Every row gives one point. The window is the flat piece filled in between its corners: a triangle in 3 columns, a solid with four corners in 4, and so on. A path goes straight from each point to the next, and from the last back to the first. After which points does the path pass through the window?

Window, 4 rows:
[[-1.10 -1.03 -2.76  2.91]
 [ 1.31 -1.52 -2.03  2.61]
 [ 0.96 -0.02  0.40 -0.41]
 [ 1.23 -0.46  4.67 -0.44]]
Path:
(1): [1.59 1.89 2.57 1.75]
(2): [ 0.94 -1.81  2.61 -0.30]
(3): [ 0.65 -1.66  1.48 -0.17]
(4): [2.29 0.66 1.31 0.74]
(5): [ 0.38 -0.29 -2.75  3.07]
(6): [-0.57 -3.00 -3.64  2.01]
(7): [-0.92 -1.88 -1.78  2.10]
(8): [-0.13  0.27 -1.39  2.32]
Through the window after points: 1, 7

Window, 6 rows:
[[ 3.11  3.55 -1.12 -2.24  0.06  0.79]
 [ 1.17  0.32 -0.96  1.11 -2.25  3.12]
 [ 1.93 -2.85  1.81  3.92  0.11  1.97]
 [-1.15 -1.33 -0.03 -0.35  0.18 -3.38]
 [ 0.58 -3.47  3.71  0.05 -1.08 -2.49]
 [ 0.51  0.48 -3.58 -3.30  0.59  2.20]]
Path:
(1): [-1.70 -0.51  2.20 -0.16  1.48  1.99]
(2): [-0.86  0.44 -0.45 -0.22  0.75  1.97]
(3): [ 3.04 -0.51 -1.87  0.79 -1.47  0.42]
(4): [ 1.49 -1.52 -1.00  0.61 -3.08 -3.50]
(5): [-1.84 -1.07  1.21 -0.19  3.03  0.23]
(6): [-0.40  0.88 -1.02 -0.87  0.00  1.27]
(7): [ 2.55 -0.36 -3.56 -0.94 -0.41 -0.07]
(8): [ 1.91 -3.15 -1.53  0.09 -1.69 -1.23]
Through the window after points: 4

Window:
[[-0.77 -1.75  0.87 -0.23  1.13  0.18  0.34 -1.68]
 [-4.81  0.21  0.87 -1.02  1.28 -2.29  2.55  0.01]
 [ 3.17  3.38 -0.55  1.67 -1.86 -4.50 -3.60  1.78]
 [ 1.19 -0.59 -2.26  1.21 -0.49  1.23  1.81  0.58]
 [-4.11 -0.46  3.01 -0.69 -1.96 -1.53  0.82  0.68]
 [-2.70 -3.57 -1.67 -3.58 -0.14  1.25  2.07 -1.32]
 [ 5.74 -0.37 -1.77  0.77 -0.86 -2.06  2.75  0.03]
 [-0.40  1.33  1.34 -2.67  1.06  0.65  3.81  0.52]]
Path:
(1): [-1.30  1.37 -1.10  0.36 -2.03  1.18  2.78 -2.97]
(2): [ 1.97 -1.60 -1.46  0.66  1.00 -0.93  0.85  2.96]
(3): [ 0.34 -1.01 -0.24 -0.30  1.28 -1.14  2.82  2.06]
(4): [ 0.10  0.65 -0.49 -1.30  0.00 -0.30  2.28 -1.11]
(5): [-2.38  1.56  0.00 -0.65 -2.01 -0.10  2.30 -3.46]
(6): [-1.36 -4.34 -1.44 -0.57  2.00 -2.16  0.32  2.44]
(7): [ 0.50 -0.67  0.85 -1.99  0.57 -0.52  2.53  2.58]
(8): [-0.94  1.98 -0.23 -1.37 -0.16  0.55  2.89 -3.61]
(9): [-1.29  1.21  0.35 -0.10 -0.22 -1.46  1.56 -1.44]
(10): [ 0.46 -0.64 -0.27 -0.98  0.52 -2.41  0.09  3.21]
(11): [ 1.32 -1.62  1.02 -0.26  0.59 -4.80 -0.13  2.55]
(12): [-0.89  0.64 -0.61  0.35 -2.18 -1.15 -0.96 -0.59]
Through the window after points: 1, 7, 9

Window, 9 rows:
[[-1.29 -1.37 -0.17  0.21  3.02 -0.42  2.61  1.03 -2.16]
 [-3.18  0.61  2.60 -1.27  0.65  0.58 -3.05  3.89  2.53]
 [ 3.52  1.40  0.67  1.96  0.73 -0.63 -4.73 -0.03  2.59]
 [ 4.29 -0.46 -0.76  0.34 -0.33 -1.47  2.60 -0.64  0.64]
 [ 1.02 -0.17  0.00  2.00 -0.36  1.14 -0.43 -1.12  1.41]
 [-4.47  0.59 -0.73 -3.05  2.36  0.82 -1.49  1.42  0.86]
 [ 2.51  2.50 -0.73  2.46 -1.38 -1.27 -0.27  0.58  0.25]
 [-3.50 -0.62 -0.55  1.07  3.16 -1.62 -1.25  0.39  3.36]
 [-0.87 -3.39 -3.63 -0.01 -1.64 -1.87  1.23  0.29 -3.09]]
Path:
(1): [-1.84  1.34  2.82 -0.67  0.88 -1.99 -2.51  0.37  0.80]
(2): [-0.69 -1.81 -1.93  0.48 -0.24  3.00 -0.40  4.14  2.50]
(3): [ 0.11 -1.61 -2.46  0.37  1.71  0.60 -0.01  2.80 -0.21]
(4): [-1.53 -0.69  1.47  0.45 -0.61 -2.30  0.98 -1.02 -1.19]
(5): [ 0.58  0.71  1.33 -0.23  0.64 -0.43 -1.37 -1.07  1.05]
(6): [ 0.46  0.98 -0.50  1.55  1.82  0.29 -2.01  1.76  2.26]
(7): [ 4.19  1.23 -0.04  2.33  0.41  2.91 -1.44  4.01  3.27]
(8): [-0.61  0.42  0.53  0.07  1.22 -1.63 -3.13 -0.51  1.10]
Through the window after points: 1, 7

Window, 11 rows:
[[-3.34  3.14  0.83  1.72  3.15  1.04  1.32 -1.64 -2.78  1.13  3.20]
 [ 2.59  1.82  1.44 -0.53 -0.29  0.38  1.50  2.24 -3.51 -0.38 -3.60]
 [-0.71 -1.92 -0.71 -2.69 -5.43  1.51 -3.06 -1.50  0.95 -1.15 -0.08]
 [-0.12  2.15  2.32 -1.75 -2.32 -0.70  1.08  1.34  0.45 -3.05  0.53]
 [ 3.22  2.12 -1.97  3.55 -0.37  1.18 -3.68  4.38  1.12 -0.77  2.09]
 [-0.82  0.30  4.07 -1.07 -4.59 -2.21  0.45 -1.60 -1.04  1.61  1.39]
 [ 0.85 -2.73 -0.64 -0.57  2.90  0.64 -5.10  3.24  2.71  3.42 -2.87]
 [ 3.71  1.46 -2.74 -0.63  1.39 -0.89 -0.90 -1.51  2.58  1.54 -1.05]
 [ 0.13  1.09  0.75  2.80  2.22 -1.50  4.16  0.20  0.27 -0.08 -1.85]
 [-2.73 -0.66  2.45 -1.81 -3.26  3.19  0.66  1.78  3.87  1.89 -0.56]
 [ 5.30 -1.76 -0.65 -1.44  2.45  1.20  1.50  0.50 -0.20 -0.89 -1.96]]
Path:
(1): [ 0.06  0.34  2.99  0.58  0.27 -0.19  0.57  0.01  0.52 -1.23 -0.65]
(2): [ 1.85  1.46  2.50  0.38 -0.98  1.35  1.04 -0.38  0.16 -1.91 -0.39]
(3): [-0.07  0.52 -2.32 -1.44  0.75 -1.52  1.52  0.36 -1.41  1.73  1.54]
(4): [ 2.16 -0.76 -0.79 -0.81 -0.87 -0.32  0.63  1.59  0.73 -0.12 -0.63]
(5): [ 2.39  0.60  2.18  0.09  0.32  2.05 -0.82 -0.51  2.01 -0.67 -3.08]
(6): [ 0.73  2.15  1.29  0.26  0.17  2.83 -0.54 -1.63  0.28 -0.87 -0.72]
(7): [ 0.28 -0.19 -1.08 -0.63 -1.43 -2.03  1.77  1.25 -1.41  0.40  1.74]
(8): [ 2.35  1.22 -0.81  0.82 -0.47  0.21 -1.06  4.11 -0.59  0.22  2.39]
(9): [ 1.56  1.10 -0.17  2.45 -0.06  1.04 -2.07  0.14  1.78 -0.60 -0.93]
(10): [ 1.22  1.11  0.78  2.74 -1.27  1.61 -1.16 -3.37  2.71 -0.66 -1.36]
(11): [ 0.70 -0.25 -0.99 -2.92 -0.29 -1.16  0.79  2.20 -0.24  1.26 -0.32]
(12): [ 0.89  0.77 -1.55 -1.90 -2.23  0.63  0.99  1.96 -2.15  2.34  0.16]
Through the window after points: 8, 10

Window, 12 rows:
[[-0.46  0.51 -1.37  4.01  5.36 -0.42 -0.16  0.45 -0.77  3.57  1.55  1.47]
 [ 0.08 -0.46 -0.39 -1.40 -1.53  1.54  4.57 -0.62  1.32 -0.95 -4.32 -1.46]
 [-0.32  3.09 -1.04  2.87  3.00 -0.30 -1.44 -3.56 -3.18  0.52 -0.47  0.17]
 [-0.03 -1.52 -0.40 -1.36 -1.83 -0.93 -2.29  1.88  4.71 -3.27  1.04 -4.67]
 [-1.20  0.90 -1.41 -4.02 -2.94  1.87  2.25 -1.45  1.86  1.32 -1.64  1.46]
 [-1.66  2.88 -0.46  0.82  2.01 -1.82  1.41  1.30 -3.63  0.82  0.50 -1.29]
 [-0.96 -2.31  0.11 -4.46 -1.13 -1.25  3.55 -2.71  2.29 -1.27 -0.64 -1.91]
 [-1.99  0.85 -1.15  3.59  0.73 -3.55 -0.09 -0.75 -2.58  1.25 -1.59  1.71]
 [ 0.01 -0.92  0.84  2.68 -0.82 -0.21  0.68 -0.51 -3.56  0.90  1.59 -1.07]
 [-2.66  0.43  4.24  1.47  2.74  0.04  0.14  0.37 -0.57  2.97 -1.00  0.40]
 [-1.05  1.64  0.12 -1.39 -3.25  0.17  4.58 -2.07  4.60 -1.68 -0.05 -0.91]
 [ 2.27  2.11  0.13  1.70  1.04 -2.92 -0.34 -0.83 -1.11  3.07 -0.31 -1.01]]
Path:
(1): [ 0.98 -0.49  2.10 -2.33  0.90  0.20  1.12 -0.50 -1.84 -2.72 -0.37  1.88]
(2): [-0.13  1.07  1.07  1.21  2.18 -1.25 -0.01  0.08 -0.87  0.46  0.17  0.45]
(3): [-2.93  1.59 -1.42  1.05 -0.03 -0.45  0.57 -1.49 -0.96  2.21  0.32 -2.26]
(4): [-2.26  0.15 -1.17 -0.09 -1.19  0.11  2.36 -2.95  1.74  1.34 -0.15 -2.28]
(5): [ 1.00  2.70  1.00 -0.10 -0.23 -0.83  1.82 -0.54  1.02 -2.56 -0.51  1.23]
(6): [ 0.80  0.08  0.07 -0.10  0.80 -0.97  1.42  0.74 -2.39 -1.04  0.59  0.77]
(7): [-4.22  0.71 -0.57  1.67  0.07 -0.18  1.51 -2.44  1.79  1.88 -1.59 -1.39]
(8): [-2.08  1.21  0.48  1.12 -1.00 -0.80  1.56 -0.90  0.38  1.57 -1.09 -2.21]
Through the window after points: 4

Window:
[[ 1.32 -0.90 -1.51  1.21 -1.59  2.69 -0.15  0.36 -1.21 -0.01 -3.17  1.98
  -2.97 -1.66]
 [-5.58  1.85 -1.82  2.54  1.07 -1.01 -0.21  3.76 -3.59 -0.96  1.50 -0.37
  -1.57  1.84]
 [-0.46 -0.95  1.61 -2.28 -1.96  0.79  0.24 -0.03 -0.55  1.40 -1.37 -0.05
  -1.97  0.28]
 [ 1.49  2.47 -0.80 -3.22  4.50  0.28  2.13 -2.34 -0.56 -2.09  2.07 -3.21
   0.32 -1.66]
 [ 1.08  2.36 -1.10 -1.56 -2.95  2.97  1.16  1.33  2.12 -1.81 -1.48  0.20
   0.03  0.91]
 [ 0.95 -4.05  3.15 -1.01  3.53 -1.85 -3.12 -1.89  1.41 -4.50 -0.46 -3.47
  -1.75  2.06]
 [-0.02  2.37 -0.32  1.90 -2.36 -0.16  1.20 -0.16  2.25 -1.60  1.05  2.68
  -1.79  1.40]
 [ 0.01 -0.69 -2.32  0.64  0.28  0.13  0.91  0.57  1.05 -1.63  2.51  1.75
   1.07  3.23]
 [-0.32 -0.82  2.64 -1.79 -0.66  0.95 -3.16 -2.91  0.14 -4.67  2.18 -1.06
   1.04  0.63]
 [ 3.40 -2.26 -6.06 -1.63  2.48 -2.79 -5.72  0.16  4.43 -1.70  0.40 -0.38
  -1.49 -0.66]
 [ 1.10  1.44 -0.68 -0.88 -1.18 -2.30  0.14 -1.96  0.51 -3.92 -0.53 -0.76
   2.35  0.82]
 [ 0.79  1.80  0.71 -2.48  0.61  0.93 -1.61  1.14 -0.57 -1.75  0.23  2.90
   0.20  1.61]
 [ 1.59  1.36 -0.24  3.48  0.20 -0.73  1.59  1.94 -1.87  0.34  2.69 -2.18
  -1.62  2.10]
 [ 0.93 -1.69  1.52  0.40 -0.76 -0.49  2.13  3.80 -0.43 -1.61  2.33  0.65
  -2.18  0.28]]
Path:
(1): [-0.88 -0.78 -2.71  0.35  0.47 -0.73 -1.24  0.14 -1.83 -2.14  2.23 -0.45
 -3.43  2.55]
(2): [ 0.95  1.10  3.74  0.93  1.25 -0.32  0.59  0.80  1.43 -0.79 -1.79  0.51
  2.55 -1.75]
(3): [ 0.59  0.19  0.60  0.30  2.52  0.90  0.38  1.77  2.13 -1.38  1.87 -0.69
  3.17 -1.75]
(4): [-0.19  0.18 -1.16 -0.12 -1.23 -0.57  0.06 -1.03 -1.88 -2.02  0.33 -0.48
 -3.78  2.37]
(5): [ 0.21 -0.52 -0.93 -2.91 -0.54  0.90 -0.64 -0.23 -1.32 -2.79  1.57 -1.37
 -3.19  1.21]
(6): [ 0.76 -1.64  2.12  3.17  2.38 -2.31 -0.12  1.76  2.57 -1.66  0.09  0.72
  1.89  1.10]
(7): [ 1.97  0.15  1.23  0.65  0.72  0.27 -0.43 -0.12  2.19 -0.31  0.30  0.82
  1.38 -0.21]
(8): [ 1.31  0.00 -0.84 -1.73 -0.58  0.11 -0.36 -0.96  0.34 -3.46  0.96 -0.76
 -1.18  1.55]
Through the window after points: 5

Window (14 x 14):
[[-1.30  2.49 -0.58 -1.08 -0.94  2.06  1.33  1.00  1.57 -3.22  1.61 -2.32
   1.38  1.00]
 [-1.99 -4.54  0.80  0.28  1.63  1.10  4.10 -1.44 -0.73  2.11 -3.04 -1.54
  -1.21  0.02]
 [ 1.36  0.38 -2.51 -3.03  2.23  0.31  4.61  1.04 -2.72  0.99 -2.51 -1.61
  -0.80  0.40]
 [-2.53 -1.70  3.24 -1.67 -1.22  2.22 -2.18  0.30 -1.47 -0.40  3.75  2.01
  -3.71  1.08]
 [-1.77 -1.15  0.04 -1.45  1.15  0.51  1.11 -3.25 -0.98  4.97 -1.18 -0.80
  -0.22  2.10]
 [ 1.82 -3.33 -3.00 -1.45 -0.34 -0.40  1.97 -1.56 -1.30  0.64 -4.59 -0.80
   0.99  1.74]
 [ 0.52  3.55  1.43 -1.26 -0.29 -0.77 -0.68  1.85 -0.64 -2.44  0.04 -1.07
   1.42 -3.95]
 [-0.06 -1.56  1.38 -0.27 -0.17 -1.52  1.92 -2.94  0.77  1.59  0.55  0.07
  -4.95  1.16]
 [ 2.08  2.02  2.70 -1.83  1.86  0.17  0.65  3.64  1.44 -2.97  1.10 -1.10
   3.75  1.84]
 [-3.51 -2.49 -0.60  1.33  2.78 -0.15 -1.51 -1.04  0.66  1.42  2.47  2.26
  -3.90  0.81]
 [ 0.62  3.54  2.01  2.92 -0.76  1.97  1.48  2.51 -0.66 -2.29  2.66  1.76
   2.99  1.88]
 [-3.16  2.90  3.24  4.25  0.84 -0.62 -3.25  2.15 -2.10 -2.04  1.94 -2.28
  -2.71  3.08]
 [ 0.47 -3.25 -0.90 -1.94  2.81  0.24  3.28 -4.98 -2.76  0.04 -0.58 -1.00
   0.12  0.72]
 [ 0.77  4.28  3.07  2.60  1.56  4.35 -2.61  1.81  0.89 -2.87  1.05 -0.27
  -0.79  1.55]]
Path:
(1): [-1.47  2.35  1.98 -3.02  1.53  0.02  2.45 -1.80 -0.90  0.32 -2.20  2.30
 -0.14  1.58]
(2): [-2.41  3.53  1.98 -2.28  1.04  0.73  2.49  1.27 -1.84 -2.10 -1.14  1.41
  1.11  3.02]
(3): [ 2.73 -0.57  0.09  2.11 -0.07  1.46 -0.35  0.28  0.18 -0.04  1.68 -2.97
 -0.03 -1.00]
(4): [ 0.35 -2.75 -1.23  0.50  1.82  1.80 -0.24 -1.34 -1.16  2.00  1.62 -2.64
 -1.73  0.76]
(5): [-1.94  2.25  1.23 -1.32 -0.16 -0.61  3.34 -0.27 -1.02 -1.41 -2.53  1.42
 -1.03  0.96]
(6): [-1.98 -1.06  0.98 -0.34  0.89  0.73  2.59 -0.35 -0.86  0.03 -1.73 -0.06
 -1.29  1.35]
(7): [ 0.82 -2.49 -0.29  1.24  1.53  0.29  0.25 -0.51 -1.26  1.80 -0.36 -3.47
 -0.19 -0.12]
(8): [ 2.84 -0.44  2.81  0.84 -0.07  0.47  1.25  1.73 -1.34  1.99  2.99 -2.60
 -1.38  0.48]
(9): [-2.83  0.60  0.47 -0.91  0.28  0.78 -0.65 -0.26 -0.09 -0.95 -0.36  0.94
 -1.33  0.97]
(10): [-2.64  0.99  2.07 -2.25  0.44 -0.11  0.87 -1.30  1.56 -1.49 -3.21  1.17
 -3.35  1.69]
(11): [ 1.85 -1.28 -0.48  1.30 -0.07  0.13  1.82 -0.79 -0.88  1.16  4.31 -2.38
 -0.32  0.44]
(12): [ 0.21 -1.17 -0.42  1.05 -0.64  2.98 -0.04  0.01 -1.29  0.54  2.91 -2.60
 -0.47  1.37]
(13): [-1.46 -0.01  2.50 -1.46  1.77 -2.31  0.68 -1.79  0.60 -0.82 -3.10  2.76
 -1.01  0.70]
(14): [-1.42  1.13  1.48 -0.96  1.23  0.42  1.06  0.68 -1.11 -1.24 -1.08  0.76
 -0.93  0.83]
(15): [ 1.46  0.55  0.23  1.38  0.39  1.08 -0.85 -0.24  0.12  0.53  2.51 -2.84
 -1.13  0.46]
(16): [-0.25 -1.32 -0.14  0.71  0.80  1.14  0.64 -1.10 -1.01  1.30  0.95 -1.52
  0.08  1.32]
Through the window after points: 6, 10, 14, 16

Window:
[[-1.45 -1.13  0.05  0.46  2.06 -0.51 -0.62 -3.31  1.98  1.13  1.78  1.53
   6.42 -3.83]
 [ 0.84 -0.97 -0.93  1.32 -3.93  3.12 -3.25  2.30 -2.82  2.17  2.21  3.36
   0.48 -0.21]
 [ 2.01  0.78 -1.17 -1.97 -0.21  1.87 -2.14 -1.45  0.51 -2.77  1.38 -0.39
  -0.30 -1.14]
 [-3.29  2.34 -0.21  0.02 -0.90 -0.88 -1.92 -4.49  2.44 -1.53 -0.61  0.95
   0.02 -0.84]
 [ 0.88 -1.47 -1.21  2.13  0.40 -0.21 -0.28 -3.23  0.39 -0.60 -2.56 -0.54
   0.35  1.63]
 [-2.31 -0.05  0.50 -3.97 -1.22  0.45 -3.40  1.77  0.17  4.51  0.05 -0.14
   0.25  1.06]
 [ 1.91 -1.69 -0.99 -1.09 -0.07 -0.61  1.14 -1.25 -1.25  1.08  1.56  3.12
   0.71  3.52]
 [-0.27 -1.73 -0.44 -0.29 -0.83 -2.56 -2.61 -0.43 -2.07  1.02 -2.83  3.32
  -0.04 -3.18]
 [-1.54  2.42 -2.33 -2.80 -2.60  3.77  1.60 -4.92  2.93 -2.81 -2.89  0.51
   1.59 -1.08]
 [-3.94 -4.37  0.16 -0.70 -2.94  1.00 -1.97  3.94 -2.16  1.91  0.98  2.41
  -1.70  1.19]
 [-0.39  1.79 -1.61 -0.95 -2.15 -0.71  1.98  0.33  2.34 -1.42 -0.11 -0.08
   2.77  0.86]
 [ 1.81  2.28  3.31 -1.60  0.02  1.36  1.64 -1.37  2.46 -1.90 -0.19  1.34
   3.73 -0.02]
 [ 2.01  3.55 -2.90 -0.19  2.97  3.16  1.38  1.94 -0.54  0.70 -1.68  1.94
  -2.80 -1.91]
 [ 1.36 -0.64  0.31  0.52 -1.54 -0.19  0.49 -2.80 -2.11  0.86  1.84 -1.23
  -1.57 -0.56]]
Path:
(1): [ 0.85  0.23  1.03 -0.87 -1.28  2.50  2.12 -2.36  4.48  1.29  0.75  3.07
  0.30 -1.20]
(2): [-1.28  0.55 -2.72 -0.70  0.89 -0.53 -3.19  0.59 -4.22 -0.62 -0.43 -1.65
  1.84  1.26]
(3): [-1.06  1.11 -1.00 -1.97 -0.60  0.73 -0.73 -0.14 -1.23  0.11  0.44  1.48
  1.04 -0.42]
(4): [ 0.39  0.16  0.33 -1.14 -1.20  1.10 -0.57 -0.06  1.55  1.54  0.37  0.90
 -0.07 -0.72]
(5): [ 0.52 -0.97 -0.43  0.78 -1.81 -0.87  0.18 -1.81  1.60 -0.17  0.18  1.16
 -0.32 -1.00]
(6): [-1.53  2.44 -1.17 -3.72 -0.04  1.86 -0.92  0.47 -3.95  0.25 -1.10 -0.15
  2.69  0.33]
(7): [-1.16  1.55  0.99  0.62 -0.28  1.34 -0.30  0.28 -4.12 -0.97 -1.12 -0.37
  2.39 -1.71]
(8): [ 0.70 -0.60 -1.76 -1.82 -1.50  0.28 -1.21 -2.02  2.06 -0.35 -0.24  1.90
 -0.47 -0.68]
Through the window after points: 5, 7

Window:
[[ 0.34 -1.67  1.71 -0.19 -0.74 -2.87 -0.71  1.56 -1.01  1.12 -0.40 -2.84
  -1.55  1.89]
 [ 0.76  1.83  2.94 -2.71  0.64 -0.67  2.51 -1.84 -1.33  0.11  0.07 -1.09
  -3.45 -0.69]
 [-3.02  0.35 -2.46  0.58 -0.87  1.02  2.66 -1.24 -0.43  1.04 -0.27 -1.93
   0.11  0.38]
 [ 0.79  0.17  1.47 -1.30  0.74 -2.60  0.40  0.33 -3.14  2.77 -2.64 -1.77
   1.22 -0.46]
 [-1.32 -0.44  1.64  0.30 -1.41  2.88 -0.06 -4.71  1.06  0.34 -4.29 -1.57
  -1.04  0.81]
 [-2.45  0.10  2.28 -1.77 -0.03  1.27 -1.78 -0.37  0.51  3.39 -0.52 -2.67
  -0.73 -0.01]
 [-0.94  3.23  3.74  0.16  1.65 -0.35  0.92 -0.30 -1.42  0.71 -2.19 -0.56
  -1.16  1.51]
 [ 1.97  2.27 -1.44  0.14 -2.47  2.71 -0.07 -2.36  2.89 -0.66 -2.18  1.72
   3.41 -1.42]
 [-1.93  1.46  0.06 -1.17 -3.90 -0.70  0.74  1.28 -2.59  1.90 -1.89 -0.35
  -0.04  0.13]
 [ 1.95  0.01 -0.43  0.00 -1.93  3.29  0.42  2.16 -2.69  0.69 -1.30 -4.42
  -2.86 -0.35]
 [ 1.67 -3.34 -0.61 -3.05 -1.81  5.13  0.72  0.85  0.32 -1.97 -3.79 -0.01
   3.36  3.32]
 [ 0.44  0.47  3.03  1.13 -1.04  1.53 -0.48 -4.28 -0.62  0.31  2.67 -0.60
   2.16 -1.12]
 [ 0.93 -2.30  0.00  4.84 -0.85  0.26  0.86  1.37 -2.66  3.22  0.72  0.40
  -4.84 -4.99]
 [ 0.25 -3.99 -1.78 -0.46  3.25 -4.54 -6.00 -3.78 -4.47  0.87  2.70  3.78
   2.20  3.70]]
Path:
(1): [ 2.17 -0.90  0.86 -0.20 -2.44  1.90  1.79 -0.52  0.57  1.79 -2.43  0.81
  0.23  3.12]
(2): [ 2.54  2.48  1.33  0.81 -0.28  0.83  0.66 -2.77  0.91  3.54 -1.68  0.01
 -1.84  1.29]
(3): [-3.54 -0.65 -0.29  0.21 -1.04 -0.92 -1.13  0.38 -2.41 -1.10  0.56 -0.79
  1.58 -3.27]
(4): [-1.49 -1.52  0.31 -1.41 -0.37  0.79 -0.76 -0.98 -2.11 -1.20 -2.72 -1.45
 -0.80  0.24]
(5): [ 2.91 -0.43  1.12  0.96 -1.24  0.83  1.53  1.60 -0.42  3.78  1.46 -0.87
  0.19  1.96]
(6): [ 0.97  1.62  0.94 -1.61  0.24 -0.02  0.82 -1.20 -1.57  2.72 -0.82 -0.07
  0.14  3.13]
(7): [-1.87 -1.19  1.66 -0.34 -1.05 -0.79 -1.85 -0.59 -0.03 -2.00 -1.85 -2.38
  1.11 -1.99]
(8): [-0.28  1.42  2.49 -1.98 -0.03 -0.27 -1.09 -0.07 -1.06 -1.62 -1.76 -3.06
  0.40 -3.33]
(9): [ 1.22 -0.39 -0.16  0.29 -1.22  0.74  1.42 -1.51 -0.02  1.94 -0.59  0.89
 -0.73  2.02]
(10): [ 0.89  1.15  1.98 -1.86 -0.94 -0.18  1.61 -1.18 -0.84  1.35  0.04 -0.52
 -2.06  1.43]
(11): [-0.34 -0.11  1.34 -0.60  1.24  0.51 -0.08 -1.48 -1.94 -0.41 -0.79 -1.86
 -1.18 -2.46]
(12): [-0.22 -1.09  0.04 -1.76 -0.84  2.39 -0.23 -0.38 -1.00 -0.92 -1.86 -1.17
  1.50  0.37]
Through the window after points: 8, 10, 12
